Each row of a before or after table is a point. The points were changed in one or more steps. Then noise was added and the rows were shuffled. The steps act on columns, c1 being the first. Name the steps. A step turns or swaps two columns, mirrors them in a line or flattens them onto one, adds a multiple of one to another, or multiplies or shifts one. Angles are multiples of 10 degrees, from the lower column toward the higher: turns from -170 to 170, lines from 10 to 170 but not 90. Use the fewest steps. Two steps may share a column if one is a turn and the other turns, adds or multiplies; they go together, in the order done. Otherwise the lowest column goes first.
In the rows, zero is written as 128.

Before (11 x 3):
[[ 62 126 108]
 [109 112  83]
 [213 152 153]
 [111  94 126]
 [200 203 128]
 [203 196 100]
 [ 78 133  76]
 [193 155 164]
 [178 126 141]
 [121  72  84]
 [158 148 123]]
After (11 x 3):
[[ 38 152 152]
 [ 56 201 128]
 [ 53 195 100]
 [135  75  85]
 [ 78 128 141]
 [143  94 126]
 [182 132  74]
 [193 120 105]
 [ 97 150 125]
 [ 63 156 163]
 [149 112  82]]
Steps: multiply c1 by -1

Before (11 x 8):
[[134  85 125 124 118 145 104 152]
 [ 61 136 196 168  71 151 142 193]
 [187 126 151  80 152 128 139 131]
 [ 77 139 147  89  79 146 132  32]
 [186  60 150  36  99 118 135 112]
 [129 147 107 125 131 204 147 175]
 [ 94  83 148 115 181 231 181 137]
 [ 39 163 115 121  66  63 125 159]
 [120 104 170 146 135 245 179 156]
 [ 86  77 134 125 175 187 100  89]
 [ 77 118  94 159 120 111 178  84]]
After (11 x 8):
[[218  62 148 196  80 113 137 111]
 [136  86 125 129 109 143 103 151]
 [ 70 119  93 116 114 111 176  86]
 [115 101 170 113 139 244 181 158]
 [ 87  77 130 144 204 185  99  91]
 [104  83 148 153 212 231 183 137]
 [200 128 151 153 169 128 136 131]
 [130 146 108 130 130 204 146 174]
 [ 52 136 193 112  38 154 144 188]
 [ 48 162 117 166  27  66 126 160]
 [ 95 140 144 182  52 146 133  34]]
Steps: mirror c1 and c4 in the line at 170 degrees; multiply c5 by 1.6

Before (12 x 12):
[[139  74 127  73  68 178 141 122 153  95 158 151]
 [147  61  60 157 155 129 136 124 128 186  92 146]
 [158  42 159 126 147  79 142 102 131 152 149 167]
 [141 139 142 166 185  92  97 101 134 129 154  91]
 [ 88 107 143 155 153 119 119 101 173  96 156 116]
 [100 136  78 122 148  83 166 154 103 178 150 135]
 [ 99 147 137 124 156 133 108  93 180 182 180 145]
 [ 99  71  99  88 109  59  99 166 120 124 104  82]
 [ 96  66  84  77  73 140 117 107  95 143  75 155]
 [166  92 138 185 125 106 154 105 174 145  84  72]
 [ 85  95 126 160  71 134 131 166 125 182 138  75]
 [115  93 142 109 122 109 102 155 129 127  90 144]]
After (12 x 12):
[[ 96 166 145 158 124 109 120 153 129 126  91 117]
 [174 128  80  93 147  83 109 156 101 179 149 137]
 [251 191  60 112 156 128 152 126 131 184  92  97]
 [ 88 117 125 113  70 135 157 167 124 182 139  70]
 [164 191  86 158  71 143  83 108  95 141  76 109]
 [ 62 132 144 126 152 122 159  98 175  97 155 108]
 [111 217 158 116 147  79 124 103 130 151 149 105]
 [154 117 137  85 126 106 173 107 175 146  84  63]
 [141 186 125 134  69 177  71 122 154  97 157 110]
 [120  93 141 143 185  93 171 101 134 132 155 106]
 [144 145 101 171 109  56  99 169 123 125 105  55]
 [ 89 127 137 146 154 132 135  94 181 181 182 154]]
Steps: add -1.5 times c3 to c1; mirror c2 and c12 in the line at 70 degrees; turn c4 and c7 by 110 degrees

Before (10 x 20):
[[126 119 132 103 139 123 108 101 105 131 132 120 142  99  92 147 128 152
  138 139]
 [119 115 144 104 103 138 114 164 157 121 117 100 141 192  97 114 129 144
  121  96]
 [125 128 130 126 146 124 142 101 147 116 152 164 141  94 142 132 135 122
  131 115]
 [123 109 146 106 124 117 109 124 110 164 129 119 111 128 120 144 138 157
  140 140]
 [146 107 151 132 119 118 110 121 106 123 121 117 129  97 108 109 145 128
  144 110]
 [162 136 147 115 111 138 164 117 126 110 117 101 136 100 102 118 100 125
  149 145]
 [120 119 150 109 138 114 111 118 123 116 176 110 137  94 127 137 149 126
  126 140]
 [124 137 140 111 126 137 131 103 145 129 132 108 102 145  96  84  93 110
   95 130]
 [126 121 141 126 139 124 111 105 177 136 121 106 136 100 110 126 124 143
  145 127]
 [145 112  80 125 108 138 107 108 149 121 128 103 102 121 200 146 144 137
  133 100]]
After (10 x 20):
[[120 117 184 110 139 115 111 118 137 114 176 110 137  91 127 136 135 126
  125 141]
 [122 103 174 104 124 117 110 124  84 164 127 120 110 128 120 142 134 158
  140 140]
 [119 113 167 105 103 139 112 162 177 121 115 101 140 190  97 111 129 144
  119  94]
 [126 126 134 127 145 124 144 101 167 117 153 164 141  94 143 131 129 122
  130 114]
 [125 115 137 102 140 124 110 103 127 132 131 123 143  99  92 145 129 151
  138 139]
 [145 107   7 125 106 139 106 109 112 121 129 105 101 121 199 147 134 138
  134  99]
 [126 119 161 126 139 123 110 104 186 134 119 106 135 101 110 125 125 144
  145 124]
 [162 139 175 115 113 139 165 117 138 111 119  99 136 100 100 118 117 124
  149 146]
 [148 101 185 131 117 117 110 121 109 124 121 116 129  97 108 109 137 126
  144 111]
 [124 139 159 108 125 137 132 102 106 129 131 109 103 145  94  84 112 108
   94 129]]
Steps: multiply c2 by 1.3; multiply c3 by 2.5; add 1.5 times c13 to c9; multiply c17 by 0.4

Before (8 x 48):
[[109 101 162 115 121 121 128  55  65 146 121 154  97 175 120 189 122 183
  111 199 151 202 137 180 156  69 147 143 133 141 167 210  65 100 147 141
  138 155 116 161  90  79  63 132  40 167  97 128]
 [125 152 140 114 126 105 162 108 126 171 113 195  57 163 149 218 122 178
   96 213 192 179 129 126 175  71 182  98 152 119 167 171  71  99  89 123
  155 137  88 116 116 117  72 105  55 213 132 144]
 [114 128  99  60 130  99 121 161 172  76 113 125 170 124 144  91 151  84
  169 124 112 132 147 155 122 166  73 148 122 142 100 121 164 122 164 168
  153  61 123  91 114 152 167 144 134  70 176 117]
 [175 146 154   7 107 103 107  71 146 128  71 130 146  94  66 150 148 133
   82 145 145 142 208 201 148 137 156 173 155 195 132 176  86 138 131 127
  142 115 160  82  94 119 130  91  41 116 143 168]
 [108  84  92 138 140  91  69 136 105 104  89  88 156  98 157 115 160  70
  139  95  92 114  98 123 169 140  71  95 135 118  57 148 164 104 166 135
  155  43 145 112 125 192 144 177 135  45 132 124]
 [117 150 134 119 142  99  93 144 106  97 116 115 178 125 165 128 144 119
  129  76  87  89 102 137 169 160 105 117  72 128 123 145 148 103 188 133
  101 106 131 108 121 169 153 168 137 106  84 135]
 [108  89  64 124 150 155  78 140 107 117 142 123 165 126 164 117 111  74
  169 150 115  93  65 125 174 126  84 102  70 110  46 111 154 100 193 121
  102 102 105 138 125 172 116 189 161  64  59 144]
 [118 107 101 107 141 197  88 124  88 137 205 214 163 173 156 137  62 149
   60 142 164 153 126  86 177 149  96  70  97 145 192 172 160  47 138 122
  125 158  78 130 187 132  59 150 138 125  79  96]]
After (8 x 48):
[[110 101 162 115 122 122  91  67  66 145  86 153  98  98 121 189 113 182
  111 198 151 201 139 179 157  69 148 144 134 143 166 210  65 100 147 131
  138 154 115 161  91  79  63 131  40 167  97 127]
 [117 152 134 118 142  98 153 149 106  97 125 114 178 103 167 127 134 118
  130  76  86  89 101 137 169 159 104 116  73 128 124 146 147 102 187 142
  102 107 130 107 120 169 152 169 137 107  84 137]
 [175 147 155   7 107 104 167 108 146 128  50 130 146 134  64 151 142 133
   82 144 146 142 207 200 149 136 155 172 155 196 132 177  85 137 132 143
  143 116 161  82  95 119 129  90  41 117 143 167]
 [108  84  93 138 140  91 190 156 105 103  99  88 156 102 154 116 142  69
  139  95  92 113  98 124 169 139  70  96 135 116  57 148 165 105 166 158
  153  43 146 112 124 192 144 178 136  45 132 125]
 [115 127 100  60 131  99 137 163 173  76 132 127 170 124 142  92 112  84
  170 125 111 133 147 155 124 165  72 147 120 142 100 121 165 122 165 172
  154  59 123  91 115 151 168 145 134  70 176 117]
 [109  88  63 126 150 155 161 130 107 120 147 124 166  91 162 116 122  74
  169 149 115  93  65 126 174 127  83 103  69 110  46 113 154  99 192 110
  103 102 104 138 125 172 116 189 161  63  58 146]
 [119 109 100 108 142 196 119  87  89 135 192 213 164  69 155 139  89 150
   58 142 164 153 126  87 178 149  95  68 100 145 192 171 160  47 137  74
  124 157  80 130 187 133  58 149 139 125  79  96]
 [124 152 140 114 126 106  79 119 128 171 105 195  57 133 150 216 129 177
   96 213 192 179 128 127 174  71 182  98 152 121 167 170  71  99  89 120
  156 137  88 116 118 117  73 104  55 213 133 144]]
Steps: turn c7 and c14 by 130 degrees; turn c8 and c11 by 30 degrees; turn c17 and c36 by 50 degrees

Before (13 x 64):
[[ 39  75 129 188 176 156 149 151 145 135 148  70 166 118 132 115 119 150
   96 186 178 215 150 135 163 110 112 124 110  85 107 131 168 145  70  83
  144 128 131 136 136 135 133  71 105  95 186  71 133 111 161 134 101 181
  114 131  97 104 120 228 100 116 143 154]
 [180  92 135 123 179 132 114  60 131  89 132 170 153 105 130 144  95 100
  121 117 131 161 112 140  98  89 164 119  88  87 159 166 106 105 150 124
   73 119 129  94 189 143 136 143 137 100 111 140  65 163  87 109 181 153
  131 143 112 160 117 142 155 145 132  53]
 [ 52 160 122 139 162 160 136  96 149 171  73 131 124 145  88 185 136 185
  107 121 143 123 138 113 134 163 117 111  77 161 124 113 155 169 167 130
  192  59 135 163 113  68 109 143 172 124 142  60 121 146 149 104  65 116
  131 104 120 121 116 160 101 138 174 165]
 [ 91  66  95 203 175 135 127 182 156 117 208  86 194 100 127 138 110 131
  123 106 172 168 190 137 166 107 114 128 128  76 130 157 131 161  91 127
  144  79 107 127 129 109 101  81  50 117 156 101 157 159 160 120 115 146
  134 129 105 142  99 249  88 130 116 180]
 [143 131 130  79 167 175 123 119 142 152 146 182  84  99  99 120 106 139
  109 109 131  97  72 142 117 117 158  74 136 109 129 116  88 111 163  78
   75  93 167  62 159 145 131 130 158 155 113 163 102 144  70 159 208 136
   98 103 157 184 107 139 136 150 153  69]
 [ 79 141 100 153 202 126 131 100 173 177  86  78 110 136 122 115 141 153
  133 145 167 139 124 113 123 153 129  79 105 166  85 142 110 193 156 160
  231  63 144 139 112  92 104 127 159 108 162  55 116 133 127 132  92 132
  140  57 152 111 180 165 151 101 140 194]
 [183 128 106 136 143 200 117  87 116 132 161 158  79  81 120 109 128 140
  115  97 123 133 106 100 106 112 164 138 120 122 157 144 142 124 126  97
  130 150 128  61 171 134 175 177 112 115  89 147  88 107 149 119 177  86
  100 151 134 204 163 131 147 169 133  78]
 [173 122 137 126 141 169 128  91 113 144 120 159  59  85 135 136 120 145
  125  78 163 138  73  98  67  84 144  98 107 129 136 152 101  85 135 126
  100 125 108  84 151 126 123 112  79 126 150 175  80 115 109  97 140 111
   87 181 133 132 125 145 137 162 142 100]
 [197 101 160 116 144 181 120  71 118 112 127 167  80  94  84 126  87 147
  126 113  97 162 110 138  94 106 162 138 146  65  95 126 136 104 152 117
  117  84 132  73 131 135 132  87 134 143 110 138 133 117  90 107 192 147
  140 117 140 170  92 123 184 145 138  77]
 [ 85 148  98 174 190 128 129 126 158 173  88  93 131 109  61 123 120 189
  114 136 148 120 118 105 116 192 160 101  78 155  90  99 127 121 106 149
  166  96  88 198 106  44 130 156 136 106 172  83 124 182 137 147  76 126
  147  78 122 105 171 180 142 105 144 140]
 [219 128  68 117 149 158 129 103 126 139 190 149 104  96 100 140 108 133
  122 100 119 168 109 115 119  75 101  94 108  93 116 166 161  79 129 114
   89 121 152 101 142 170 143 150 103 135  96 163  78 121 108 119 156 134
  111 140 158 139 110 129 115 118 136  57]
 [178 124 110 125 145 162  94  55 117 106 161 162 122 132 138 116  60 108
  142 135 139 123 115 162 130 137 157 102 171 111 126 174 140  71 120 104
   93 128 107  71 154 116 111 139 117 159 120 169  75 108  95 110 177 101
   86 155 140 161  91 116 146 137 130  52]
 [ 55 170  95 175 176 154  95 100 142 157  52  88 118 187  87 104 129 181
  142 107 130  92 120 141 104 166 118 114  58 142  87  98 120 173 145 142
  185 108 123 151  73 118 134 121 121 115 136  55 113 164 132 112 119 147
  133  93 112  91 178 191  96 126 161 178]]
After (13 x 64):
[[ 78 141  85 153 203 127 134 103 173  89  87  78 112 138 122 115 140 152
  130 144 168 139 123 114 123 152 131  79 105 166  87 141 108 195 159 100
  231  59 148 140 103  92 106 129 158 110 160  56 116 130 127 134  92 132
  139  59 152 108 181 166 151 102 137 194]
 [ 92  64 147 202 176 136 130 183 156 101 208  87 195  96 125 138 111 132
  123 104 170 169 191 136 165 107 116 126 127  76 132 157 131 158  89 132
  145  79 107 125 128 108 101  77  50 117 155 100 157 158 160 123 114 144
  135 129 104 143  98 248  87 130 117 181]
 [200 100 139 117 143 178 120  73 119 162 126 167  77  95  84 125  85 146
  125 114  96 165 111 139  93 105 161 138 146  66  96 127 136 105 152 137
  115  86 132  72 132 133 133  89 137 142 109 138 133 117  91 107 192 146
  138 117 139 167  90 125 184 148 141  78]
 [ 85 146  90 174 192 128 128 128 158  91  88  94 132 111  62 123 119 189
  115 136 150 120 117 105 113 192 161  98  77 156  89  99 130 123 108 117
  168  94  83 200  99  46 131 158 135 102 173  83 124 182 138 147  76 125
  148  78 122 105 169 179 137 103 148 141]
 [ 57 169 107 175 177 153  96  98 143  92  52  89 120 186  88 104 128 182
  142 108 131  94 119 142 106 166 115 114  58 142  86  98 122 172 145 133
  186 105 125 152  70 120 136 121 121 117 135  55 113 165 132 110 120 144
  134  93 115  91 176 188  97 123 161 176]
 [179 126 153 123 146 161  92  55 117 114 160 163 122 130 140 119  62 108
  142 136 138 125 118 161 130 138 155 101 172 112 126 172 139  70 121 142
   91 129 107  70 164 117 109 142 117 160 119 171  74 106  97 110 177 100
   86 152 139 162  89 114 146 138 130  53]
 [ 41  75 121 186 176 155 150 150 146 129 147  69 166 117 132 115 118 154
   96 185 178 216 149 133 163 111 112 124 111  85 110 129 167 147  69 170
  146 127 131 136 150 134 132  71 108  97 184  73 134 111 160 134 102 182
  114 134  98 107 120 225 101 116 144 155]
 [183 127 127 136 143 201 118  88 114 106 161 158  80  83 117 109 129 144
  115  96 121 133 107  99 109 114 165 140 121 123 155 142 142 124 129 141
  128 149 128  59 177 134 176 176 112 117  90 147  87 106 151 120 178  85
  101 149 133 204 162 129 145 170 135  77]
 [220 127 129 115 150 156 132 107 127  69 188 148 104  95  99 139 107 134
  121 102 117 168 107 114 119  74 102  96 110  94 117 165 162  78 128 135
   91 120 151 101 146 171 143 150 104 133  95 163  77 121 107 119 154 137
  111 140 156 136 111 129 117 119 137  58]
 [179  92 164 123 179 132 112  60 130 142 135 169 149 104 130 145  95 100
  117 117 130 159 113 142  99  88 164 120  87  88 160 165 105 107 152 110
   75 118 129  92 188 142 136 142 136 102 112 139  66 164  89 110 182 152
  132 141 112 158 116 142 152 145 133  54]
 [ 52 163  90 140 162 162 137  97 148 115  73 130 125 145  89 187 137 183
  107 121 141 123 137 112 133 162 115 110  76 160 125 115 153 167 167 133
  192  59 137 162 112  69 108 143 172 125 142  58 120 147 150 104  67 115
  131 107 120 121 117 161 101 135 174 163]
 [173 122 110 124 141 168 128  90 113 132 121 159  58  85 136 137 120 146
  122  77 163 139  73  99  67  83 144  97 106 128 137 154 101  84 133 122
  101 126 107  84 152 128 125 110  80 127 148 176  82 117 109  98 137 111
   85 182 133 133 127 145 138 161 139  99]
 [142 133 106  77 166 176 122 119 142 126 145 183  81 100  99 121 104 136
  107 109 133  97  72 141 118 116 160  70 136 109 128 113  88 112 165 165
   75  93 168  61 176 145 128 131 159 155 116 162 102 145  71 160 206 135
   98 102 156 183 110 135 134 151 154  68]]
Steps: turn c3 and c10 by 100 degrees; mirror c36 and c41 in the line at 100 degrees
